Each row of a before or after table is a point. One or more steps were done to the points. Then noise was added and the rows were shuffled. The steps act on columns, c1 being the first. What was done? A step turns or swaps two columns, mirrors them in a line or flattens them onto one, adds a multiple of one to another, or multiplies or shifts one. Angles are multiples of 10 degrees, from the lower column toward the higher: turns from -170 to 170, lines from 10 to 170 but not 90. Use the fewest steps. Two steps may share a column if one is a turn and the other turns, adds or multiplies; they go together, in the order done. Otherwise the lowest column goes first.

Before (14 x 3):
-0.021	-0.010	0.013
-0.033	-0.017	0.022
-0.007	-0.017	0.024
-0.015	0.041	-0.008
-0.012	-0.002	0.022
-0.036	0.029	-0.039
-0.029	0.003	0.027
-0.009	0.088	0.004
-0.018	-0.003	0.028
-0.038	-0.018	-0.024
-0.039	-0.024	0.011
-0.021	-0.015	0.001
0.001	0.004	-0.009
0.069	-0.002	0.004
After (14 x 3):
0.003	0.045	0.024
-0.011	0.063	0.011
-0.006	0.070	0.023
-0.002	0.043	0.012
0.041	-0.034	-0.039
-0.006	0.007	-0.024
0.015	0.067	0.027
-0.014	0.049	0.024
0.004	-0.015	-0.010
0.044	-0.013	-0.008
-0.026	-0.057	0.004
0.085	-0.016	0.003
0.003	0.060	0.028
-0.006	0.025	0.002
Steps: turn c1 and c2 by -110 degrees; add 1.5 times c3 to c2

Before:
-0.039	-0.012	-0.005	0.008	0.089	-0.051
-0.012	-0.019	0.011	0.018	-0.032	-0.001
-0.029	0.014	-0.005	-0.013	-0.019	-0.018
0.005	0.001	0.009	0.025	-0.035	-0.036
0.022	-0.015	-0.038	-0.015	-0.044	0.025
-0.021	0.007	0.000	-0.018	0.009	0.035
-0.043	0.007	0.009	-0.020	0.002	0.025
0.072	0.016	-0.044	-0.015	0.036	0.018
-0.044	-0.016	-0.049	-0.021	-0.041	0.031
-0.016	0.015	-0.044	0.021	-0.042	0.032
After (10 x 6):
-0.013	0.090	-0.022	0.011	-0.006	-0.039
-0.003	0.008	-0.043	-0.018	0.003	0.024
0.030	-0.042	-0.006	0.015	0.011	0.023
-0.009	-0.034	0.044	0.027	-0.001	-0.022
0.041	-0.046	-0.021	-0.018	-0.020	0.014
-0.012	-0.036	0.019	0.014	-0.020	-0.002
-0.010	-0.018	-0.049	-0.013	0.016	-0.012
0.025	-0.047	-0.093	-0.028	-0.015	0.026
0.068	0.032	0.018	-0.021	0.018	0.008
-0.029	0.000	-0.066	-0.026	0.006	0.016
Steps: turn c1 and c3 by 60 degrees; add 1.5 times c4 to c3; swap c2 and c5; multiply c6 by 0.7

Before, 9 rows:
-0.042	-0.014	0.020	-0.023	-0.041	-0.018	-0.065	-0.014	-0.018	-0.006	0.015
0.040	-0.023	-0.012	-0.031	-0.039	0.014	0.002	0.058	-0.036	-0.038	-0.002
-0.026	0.031	0.011	0.049	-0.018	0.036	0.010	0.008	-0.038	-0.061	0.031
-0.042	0.021	0.012	0.044	-0.002	-0.023	0.006	0.052	-0.007	0.017	-0.048
0.031	-0.025	0.058	0.035	0.012	0.019	0.004	0.031	0.032	-0.027	-0.033
-0.023	-0.030	0.048	-0.005	-0.058	0.042	-0.067	-0.019	-0.049	0.015	0.019
0.036	0.045	-0.016	0.031	0.007	-0.015	0.013	0.038	0.009	0.006	-0.002
-0.038	0.027	0.034	-0.020	-0.037	0.003	-0.037	0.025	0.033	0.010	0.003
0.010	0.023	0.041	0.014	0.023	-0.006	0.019	0.030	-0.034	0.004	-0.016
After, 9 rows:
0.012	-0.036	-0.052	-0.037	-0.043	-0.044	0.028	-0.016	0.044	0.026	-0.063
0.035	0.030	-0.021	-0.009	-0.010	0.051	-0.048	0.045	0.017	-0.006	-0.002
-0.036	0.051	0.021	-0.006	0.003	0.038	-0.004	0.032	-0.001	-0.010	0.016
0.029	0.033	-0.040	0.004	-0.031	-0.026	0.009	0.021	-0.016	-0.033	-0.039
-0.041	-0.015	-0.051	-0.027	0.018	0.021	-0.031	0.037	-0.042	-0.009	-0.003
0.023	0.038	-0.015	-0.056	-0.003	0.014	0.030	0.000	-0.026	0.068	0.015
0.038	-0.015	-0.029	0.022	-0.042	-0.017	0.025	-0.007	0.011	0.018	-0.060
-0.039	-0.012	0.017	-0.001	-0.033	-0.038	-0.005	0.061	-0.004	0.047	0.000
-0.016	0.030	-0.042	-0.001	0.019	0.019	-0.020	0.025	0.029	0.024	0.019
Steps: turn c1 and c3 by 170 degrees; turn c2 and c8 by -10 degrees; turn c5 and c6 by -20 degrees; turn c4 and c6 by 130 degrees; mirror c7 and c11 in the line at 50 degrees; turn c9 and c10 by -130 degrees
